Each row is a point. Two turns around zero, p and q, are shown by what they do to some points. Where does a point land after both, in the order given? Backwards means that the second turn is done in reverse. Each puzzle has new turns, and all numbers are rounded.
(in the rows, 128 means zero)

Turn p:
[108 174] -> [170 155]
[111 108] -> [105 141]
[192 105] -> [116  61]
[100 124] -> [119 155]
Turn q:
[ 73 158] -> [106 187]
[157 114] -> [141  98]
[ 93 139] -> [109 159]
[160 147] -> [165 121]
[158  82] -> [120  74]
Where do these land?
q, then p backwards: [179 112] -> [178 148]
p, then q backwards: [ 81 160] -> [112 182]
p, then q: [127  85] -> [ 92 151]
q, then p: [125 155] -> [153 116]

Turn p:
[121 149  76  91] -> [ 89 178 122 151]
[139 143  78  83] -> [ 74 168 117 142]
[150 106 143 122] -> [115 106 130 104]
[129 122 124 171] -> [145 101 144 153]
[144  96 197 106] -> [140  99 119  54]
[ 67 118 120 197] -> [192 127 181 170]
[146 162 157 125] -> [140 119  83 122]
Turn q:
[108 133 159 104] -> [105 109 137  97]
[140 150 151 146] -> [155 107 143 120]
[170 102 173  69] -> [ 91  56  90 130]
[115  95  77 173] -> [131 184 144 178]
[106 160  80 148] -> [158 184 126 115]
Where do these land?
q, then p: [126 166 188 110] -> [ 95 135 149  66]
p, then q: [122  65 127 148] -> [ 92  77 149 124]
p, then q backwards: [117 169  97 148] -> [154  99  93 148]
q, then p: [181 111  74 132] -> [115 101 135 200]
q, then p: [ 94 129 154 101] -> [136 166 136  96]

Turn p:
[126 157 154  84 166 104  88 107] -> [107 114  73  75 118 134  99 120]
[135 120 109 139 100 136 160 131] -> [138 148 155 153 137 126 147 115]
[136 142 118 138 111 125 127 106] -> [121 118 126 140 131 135 142 102]
[133 138 145 158 205 116 138 147] -> [124 115 112  94 164 155 141 192]
[128 141 150 143 112 150 191 156] -> [167 162 124 154 163 104 159 144]
[102 149  91  59 129 143 100 101] -> [128 142 114  81  61 131 128  84]
[107 108 125 153 103 131  98 123] -> [114 101 141 160 101 118 122 132]
[125  85 129 153 121 133 172 121] -> [130 160 148 174 138 148 132 150]
[141 133 126 116  95  86 100 183] -> [104 115 158 108 148  66 103 116]
[147 107 132 136 138 156 105 105] -> [147 104 130 139 117 162 106 126]
Turn q:
[161 122 157 106 190 145 160 152] -> [184 162 122  85 150  92 134 113]
[135 128 177 116 104 117 126 117] -> [132 122 117 140 171 129 119 162]
[131 131 100 127 135 158 112  72] -> [106 111  88 120 112 141 173 116]
[153 111  92 140 115 163 142 131] -> [141 138 127 161 108 127 163  96]
[127 145 106 161  93 127 172 108] -> [ 94 170 117 170 107 129 136 136]
[112 109 135 155 136  95  92 155] -> [118 108 187 111 132 138 117 138]
[110 102 159  88 162 108 136 157] -> [173 114 139  94 131  96  98 153]
[144 144 125 110 122 102 136 135] -> [143 145 121 128 127 151 106 136]
[ 80 160 102 149  96 137  76 124] -> [ 62  83 133 141 116 148 106 102]
Where do these land?
q, then p backwards: [113 107 127 106 147 130 134 101] -> [101 152 136 128 146 141 113 142]
q, then p: [218 154 113 138 123 138 135 139] -> [176 112  97 119 147 179 176 104]
q, then p: [120 176 108 116 130 118 100 137] -> [139 111 122 129  74 141 118 112]
p, then q: [116 135 114 135 155 138 156 121] -> [138 152 112 142 127 109 116 106]
q, then p backwards: [108 127 118 137 152  88 138 116] -> [103 110 110 109 160 121 120 143]
q, then p: [104 107 225 129 144 142 119 118] -> [ 87 155 136  68 149 134  98 188]
p, then q: [142 121 120 117 121 115 151 163] -> [130 140 122  95 151 133 105 136]
q, then p: [113 101 122 130  44 135 144 135] -> [115  82 157 179 151 122 147 170]
p, then q backwards: [117 123 107 144 135 146  75 123] -> [ 96 102  97 115 126 117  95 128]
